Every row gives one point. The ring and each string are closed loops that go straight from each point to the next, and from the last back to the first. Before rounding, they use only three directions, however many columns there are. Count how often each string passes through the ring. Passing back the other way cancels.
In the rows, zero is written as 128.

Ring, 6 rows:
[[121 146 158 158]
 [ 99 147 125 166]
 [ 95 114  96 130]
 [127  92 110  70]
 [133  78 136  88]
 [128  95 160 134]]
String:
[[121  93 136 119]
 [118  98 135 125]
 [120  60 153 136]
 [125  63 169 145]
 [137 105 171 131]
 [136 124 172 138]
 [135 142 175 149]
 [134 152 157 129]
 [121 126 136 127]
 [106 120 135 159]
 [ 97 146 139 188]
 [ 88 134 129 194]
 [ 94 129 126 175]
 [ 76 149 119 212]
 [ 94 167 124 181]
 [115 163 131 142]
 [113 138 131 140]
 [106 125 131 153]
 [115 131 136 141]
 [126 137 139 121]
 [111 114 137 147]
 [115 123 164 177]
 [126 117 184 175]
 [132 105 176 148]
 [133  85 172 138]
 [137 107 152 106]
 [126 116 136 113]
 [118  79 138 125]
 [125  55 143 112]
 [129  44 145 102]
 [125  58 142 110]]
Times through: 3

Ring:
[[136 118 119 165 102 139]
 [154 123 134 176 122 146]
 [162 127 144 173 134 146]
 [168 134 156 156 150 141]
 [165 132 163 130 152 122]
 [160 122 162 121 140 103]
 [151 108 154 119 119  86]
 [139 101 139 123 100  85]
 [128 104 123 131  89  99]
 [125 111 114 144  90 120]]
String, 31 rows:
[[128 130 124 127 116 132]
 [106 139 101 120 105 149]
 [118 111 100 162  78 135]
 [139  99 116 183  82 126]
 [142 105 117 188  89 135]
 [158  98 131 198  95 126]
 [151 115 136 163 114 128]
 [135 137 129 132 128 142]
 [139 146 126 150 136 165]
 [174 122 147 196 133 151]
 [183 111 158 197 133 133]
 [179 109 159 183 130 122]
 [146 134 140 138 135 137]
 [141 147 138 126 146 149]
 [166 151 161 136 170 150]
 [194 122 185 159 163 116]
 [182 117 175 150 150 108]
 [162 114 154 147 127 110]
 [143 132 141 125 133 127]
 [133 145 137 106 141 136]
 [145 135 154  98 144 110]
 [184  78 186 133 118  42]
 [170  84 169 135 110  57]
 [178  62 173 147  92  33]
 [155  95 150 140 104  81]
 [140 121 136 130 118 116]
 [122 129 125 107 114 118]
 [121 103 122 115  86  89]
 [133  77 125 143  65  69]
 [137  87 126 150  76  86]
 [145 101 134 153  97 103]]
Times through: 5

Ring, 7 rows:
[[127 115 148 134 170 166  81 139]
 [132 110 128 131 152 171  80 121]
 [103 148 108 122 125 121 130 111]
 [ 88 171 101 125 125  95 144 119]
 [ 90 176 111 137 149  96 125 141]
 [ 95 165 135 138 167 108 117 153]
 [110 137 155 135 174 139 102 152]]
String (28 x 8):
[[109 133 128 121 136 137 124 117]
 [166  72 116 137 155 223  25 108]
 [158  83 127 140 166 211  32 122]
 [131 118 128 138 163 167  70 132]
 [100 149 135 128 150 121 126 135]
 [100 141 163 125 164 127 130 146]
 [118 126 173 138 191 154  88 162]
 [120 130 160 144 192 154  75 163]
 [121 134 135 144 176 150  74 149]
 [103 150 131 131 154 123 117 137]
 [ 80 170 160 126 163  93 155 156]
 [ 92 161 161 134 177 110 128 163]
 [118 136 150 146 188 148  76 161]
 [119 133 139 141 174 149  80 148]
 [104 146 136 131 156 127 116 139]
 [ 95 148 157 124 158 118 139 143]
 [ 97 147 150 123 152 120 138 138]
 [109 135 141 127 154 137 115 133]
 [113 125 145 122 148 147 118 126]
 [150  90 121 134 152 199  52 113]
 [145 102 108 137 150 187  52 114]
 [116 135 118 133 148 143  97 126]
 [ 97 152 126 122 136 115 138 124]
 [ 94 152 119 116 122 112 150 112]
 [108 139 103 120 118 131 126 103]
 [130 121  93 130 129 161  82 103]
 [118 134 114 132 145 144  96 122]
 [ 98 149 128 121 136 118 138 123]]
Times through: 5
String, 24 rows:
[[ 80 172 123 118 127  88 166 124]
 [ 75 182 110 118 120  77 172 120]
 [ 78 187  92 126 120  77 156 120]
 [ 99 171  87 140 138 106 108 127]
 [ 98 159 119 132 147 113 121 134]
 [ 75 181 131 123 139  79 166 138]
 [ 83 185 118 137 154  85 134 148]
 [106 169 112 155 177 116  78 160]
 [111 147 123 140 161 132  94 141]
 [ 96 158 135 130 154 113 128 141]
 [ 84 167 150 126 156  98 150 148]
 [105 144 168 140 190 132 102 168]
 [131 119 150 146 189 169  58 156]
 [116 133 140 135 166 145  94 141]
 [102 148 136 128 152 124 123 136]
 [114 125 155 127 162 149 109 138]
 [158  80 141 141 176 214  31 130]
 [157  86 124 142 168 208  29 124]
 [137 110 120 137 157 176  63 123]
 [101 143 133 122 140 125 133 124]
 [117 126 118 121 131 147 113 109]
 [135 113  93 128 126 169  79  97]
 [121 131  94 129 127 147  95 105]
 [114 141 107 133 141 136  99 122]]
Times through: 5
